Rows are points. Each copy is the shape, with its points in the same order, turned, moved and blurred by noise. Say if it was mirrored as well.

Shape (6 x 3)
-0.79  0.05  0.04
0.21  -0.05  -0.03
0.09  -0.24  0.03
0.23  0.06  -0.04
0.05  -0.02  -0.12
-0.47  -0.08  -0.24
Copy 1 (6 x 3)
0.21  0.35  0.78
-0.15  -0.23  0.05
-0.28  -0.24  0.21
-0.07  -0.20  -0.04
0.00  -0.18  0.14
0.19  -0.09  0.64
Copy 1 is: mirrored
Copy 2 (6 x 3)
-0.69  -0.49  0.03
0.16  0.03  -0.15
0.16  -0.19  -0.22
0.12  0.12  -0.08
-0.01  0.00  -0.19
-0.47  -0.25  -0.29
Copy 2 is: only turned
Copy 3 (6 x 3)
-0.16  -0.44  -0.63
0.06  0.06  0.22
-0.11  -0.10  0.23
0.16  0.11  0.19
-0.01  0.08  0.03
-0.29  -0.10  -0.38
Copy 3 is: mirrored

Shape (9 x 4)
0.08  -0.04  -0.56  -0.91
0.08  0.13  -0.21  0.27
0.24  -0.09  0.16  -0.36
0.28  -0.03  0.14  0.30
0.35  0.08  0.16  0.27
0.03  0.16  -0.12  -0.23
-0.11  -0.01  0.05  0.23
0.00  -0.25  -0.39  0.02
0.12  -0.01  0.15  0.15
Copy 1 (9 x 4)
-0.06  0.55  -0.87  -0.38
0.38  -0.18  0.03  -0.14
-0.23  0.32  -0.04  -0.07
0.17  -0.03  0.31  0.09
0.20  0.03  0.39  -0.01
0.02  0.08  -0.17  -0.31
0.05  -0.31  0.05  -0.04
0.23  -0.08  -0.40  0.12
0.04  -0.09  0.19  -0.03
Copy 1 is: mirrored
Copy 2 (9 x 4)
-0.05  0.62  0.69  -0.90
-0.01  0.06  -0.25  -0.14
0.01  -0.07  0.37  -0.25
-0.02  -0.24  -0.25  -0.10
0.10  -0.27  -0.18  -0.15
0.18  0.22  0.15  -0.33
-0.10  0.13  -0.06  0.09
-0.37  0.27  -0.01  -0.27
0.05  -0.18  0.02  -0.05
Copy 2 is: only turned

Shape (9 x 4)
0.38  -0.01  0.07  -0.41
-0.39  0.19  -0.31  0.24
0.00  -0.23  -0.25  -0.19
-0.27  0.21  -0.35  0.23
-0.32  -0.15  -0.17  0.13
-0.36  0.26  -0.21  0.51
0.26  -0.17  0.20  -0.13
0.52  -0.07  0.11  0.10
0.12  0.15  0.28  -0.13
Copy 1 (9 x 4)
-0.20  -0.52  0.08  -0.19
0.15  0.44  -0.19  -0.11
0.18  -0.27  -0.26  -0.27
0.21  0.40  -0.07  -0.18
0.24  0.14  -0.30  0.00
0.30  0.57  0.01  0.07
-0.06  -0.45  0.05  0.13
0.13  -0.39  0.39  0.11
-0.26  -0.17  0.10  0.16
Copy 1 is: only turned
Copy 2 (9 x 4)
-0.18  -0.06  0.45  0.44
-0.06  0.13  -0.34  -0.36
-0.01  0.27  0.29  -0.04
-0.12  0.14  -0.31  -0.24
0.18  0.21  -0.04  -0.21
0.09  0.07  -0.58  -0.25
0.15  -0.01  0.32  0.38
0.06  0.09  0.11  0.63
-0.01  -0.33  0.14  0.28
Copy 2 is: only turned
Copy 3 (9 x 4)
-0.25  -0.33  0.13  0.15
0.45  0.53  -0.06  0.08
0.15  -0.10  0.01  -0.15
0.45  0.45  -0.06  0.14
0.20  0.40  -0.12  -0.22
0.36  0.76  -0.21  0.25
-0.30  -0.10  -0.09  0.05
-0.25  -0.14  -0.38  0.27
-0.31  0.13  0.10  0.27
Copy 3 is: only turned
